Each point is reached from the start by the listed moves, each made once or not at all, plus a little noise. Is the number of moves made odd or even? Then give how often each move was made.

Moves:
(1): [ 0.14 -0.14 -0.51  0.52]
(2): [ 0.04  0.09 -0.26 -0.16]
Start: [-0.45 -0.03 -0.08 -0.02]
Points:
[-0.30 -0.10 -0.84  0.32] -> even (1, 1)
[-0.49 -0.02 -0.11  0.03] -> even (0, 0)

Moves:
(1): [-0.01  0.06  0.24 -0.52  0.02 -0.03  0.16]
(2): [-0.24  0.07 -0.04 -0.05 -0.04  0.07  0.17]
(3): [-0.14 -0.16  0.07  0.17  0.07 -0.10 -0.39]
(4): [ 0.05  0.14  0.69 -0.02  0.51  0.19 -0.21]
(5): [-0.09 -0.01 -0.15 -0.04  0.12 -0.27  0.13]
(6): [ 0.05 -0.21  0.28  0.04  0.12  0.18  0.14]
Start: [-0.17  0.15  0.10 -0.01 -0.15 -0.18  0.16]
Points:
[-0.07  0.07  1.08  0.01  0.50  0.16  0.10] -> even (0, 0, 0, 1, 0, 1)
[-0.40  0.05  0.26 -0.39  0.06 -0.58  0.05] -> odd (1, 0, 1, 0, 1, 0)
[-0.39  0.15  0.88 -0.08  0.56 -0.01  0.36] -> even (0, 1, 0, 1, 1, 1)
[-0.58  0.19  0.68  0.07  0.50 -0.32 -0.14] -> even (0, 1, 1, 1, 1, 0)
[-0.44  0.42  0.82 -0.64  0.46 -0.23  0.39] -> even (1, 1, 0, 1, 1, 0)

Moves:
(1): [ 0.03 -0.16  0.00  0.18  0.21 -0.04 -0.27  0.00  0.05  0.18  0.56  0.27]
(2): [-0.29  0.22  0.21  0.10 -0.79 -0.19 -0.13 -0.37  0.12  0.08  0.24  0.17]
(3): [-0.17 -0.47 -0.11  0.51  0.03 -0.13  0.06  0.11  0.42 -0.14 -0.21 -0.09]
(4): [-0.19 -0.16 -0.09 -0.16  0.10 -0.01  0.32  0.18  0.13 -0.15 -0.11 -0.26]
(5): [-0.11  0.18 -0.33  0.18 -0.15  0.20 -0.04  0.01 -0.11 -0.12 -0.09 -0.19]
(6): [ 0.25 -0.38  0.50 -0.36 -0.29  0.11 -0.28  0.01 -0.16 -0.31 -0.37  0.01]
(7): [-0.20  0.24 -0.06 -0.22 -0.36  0.28  0.10  0.47 -0.16  0.20  0.16  0.10]
(8): [ 0.07  0.06 -0.23  0.04 -0.08  0.01  0.05  0.19 -0.22  0.19  0.14 -0.17]
(9): [-0.15 -0.11 -0.02  0.11 -0.11 -0.01 -0.19 -0.05 -0.30  0.25  0.09  0.12]
(10): [ 0.03  0.17  0.15 -0.10  0.57  0.13  0.10 -0.01  0.16  0.18  0.26 -0.16]
(11): [-0.20 -0.32 -0.02  0.18 -0.09  0.02 -0.91  0.58 -0.17 -0.25 -0.03  0.07]
Start: [-0.15 -0.14  0.11 -0.47  0.01 -0.22 -0.08  0.10  0.12 -0.09  0.08  0.13]
Points:
[-0.64 -1.03  0.54 -0.24 -0.57 -0.30 -0.80  0.78  0.43 -0.50 -0.03 -0.29] -> odd (0, 1, 1, 1, 0, 1, 0, 1, 0, 1, 1)
[-0.72 -0.31  0.14 -0.20 -0.07 -0.33 -0.91  0.68  0.21  0.15  1.14  0.05] -> even (1, 1, 0, 1, 0, 0, 0, 1, 0, 1, 1)
[-0.56 -0.64  0.18  0.08 -1.40 -0.21 -0.63  0.02 -0.12 -0.16 -0.15 -0.06] -> even (0, 1, 1, 0, 1, 1, 0, 1, 1, 0, 0)
[-0.49 -0.48 -0.58  0.38 -0.28 -0.13 -0.15  0.40 -0.14  0.10  0.00 -0.20] -> even (0, 0, 1, 0, 1, 0, 0, 1, 1, 0, 0)
